Each row is a point. Each table stands for the endless flat space through its points: a line for two points, a plane for three, and so on. The two share one point or none. Which?

First:
[[  8 -27   2  -5]
 [  4 -19 -22 -17]
 [  5 -15  -4 -24]]
Second, 2 rows:
[[  5 -13  16 -19]
 [  1  -7  20 -11]]
They share: [  7 -16  14 -23]

First, 4 rows:
[[ 14  12  18 -50 -34 -15]
 [ 25  12 -25  21   7 -13]
 [  7  12 -11   3  -1 -19]
 [ 13   2  -3 -23 -21  -9]]
Second (2 x 6):
[[ 30  29 -15 -21 -20 -21]
 [  6   5   5   7   0 -13]]
They share: no point

First (4 x 8):
[[ 36 -17  35 -34  26   9  -2  39]
 [ 32  11   1 -32  14  20  -1  23]
 [ 12 -27  41 -33  32 -24  14  32]
 [ 28  19 -13   4 -18 -15  36  17]]
Second:
[[  1 -13  32  -1   2   5  27  -3]
 [ 14 -20  19   3  22 -37  44  28]
 [ 28   2   5 -21  -2  -1  18  22]]
They share: no point

First:
[[ 21  -6   6  -6 -47  20 -23 -10  -7]
 [  9  39   1 -16   3 -13 -21   9  30]
 [ 16  10  14  -1 -39  20  -2  -3   2]
 [ 18 -20   9   1 -56  27 -20  -9 -14]]
Second (4 x 9):
[[ 14   2  12 -10 -36  -4 -26 -17 -16]
 [  8  28 -10   1 -36  17  -9  26   9]
 [ -4  -6   8  10  -8 -20  12  -9  20]
 [ 10  19   1  -7 -38  12 -19  11  -1]]
They share: no point

First:
[[ 21 -34  32 -22 -42 -27 -18   5  -6 -49  11]
 [  7 -24  22 -18 -30 -25 -14   7   4 -35  13]
 [ 12 -44  19   1 -54 -41 -35  27   8 -17  15]
 [  1  -4  27 -43  -9  -6   8 -19   6 -57  14]]
Second (3 x 11):
[[  8  -6  31  -7   2 -33 -35   9  16 -34   2]
 [ -8  -4  11  -5 -26 -35  -9  11  30 -38  26]
 [  0 -12  19 -11 -18 -29 -17   9  16 -32  14]]
They share: [  0 -19  17 -16 -24 -24 -12   8   9 -28  14]

First (3 x 12):
[[  9   1  34  11 -27 -20 -18  19 -14 -36   1   9]
 [ 40  -1  36   9 -24   2 -25  -3  -7 -23  -6 -21]
 [ 10 -15  -2  47  10   0  17  -1 -23   3 -42   3]]
Second, 4 rows:
[[ 17 -19   1  36 -17  -1 -24  -6  -7 -11  -5   8]
 [  9 -11  37  -8  -5 -41  44  26 -35 -43 -37  -4]
 [ 16 -39  16  22 -19 -16  -1  -5  -5 -23 -24  21]
 [ 13 -11  22   8 -12 -21  12   7 -23 -25 -16  -6]]
They share: no point

First (2 x 14):
[[ -5 -10   5  10 -14 -10  -4  12 -13   6   6 -28 -44  20]
 [-10 -35 -30  40  16   0 -24  27   2  21  31 -13  -9  25]]
Second:
[[-20  -7  -1  40  16   5  -1   6 -25  27  12 -31 -44  35]
 [ -4 -31 -21  24   0  -7 -21  26   3  11  24 -15 -16  19]]
They share: [ -8 -25 -16  28   4  -4 -16  21  -4  15  21 -19 -23  23]
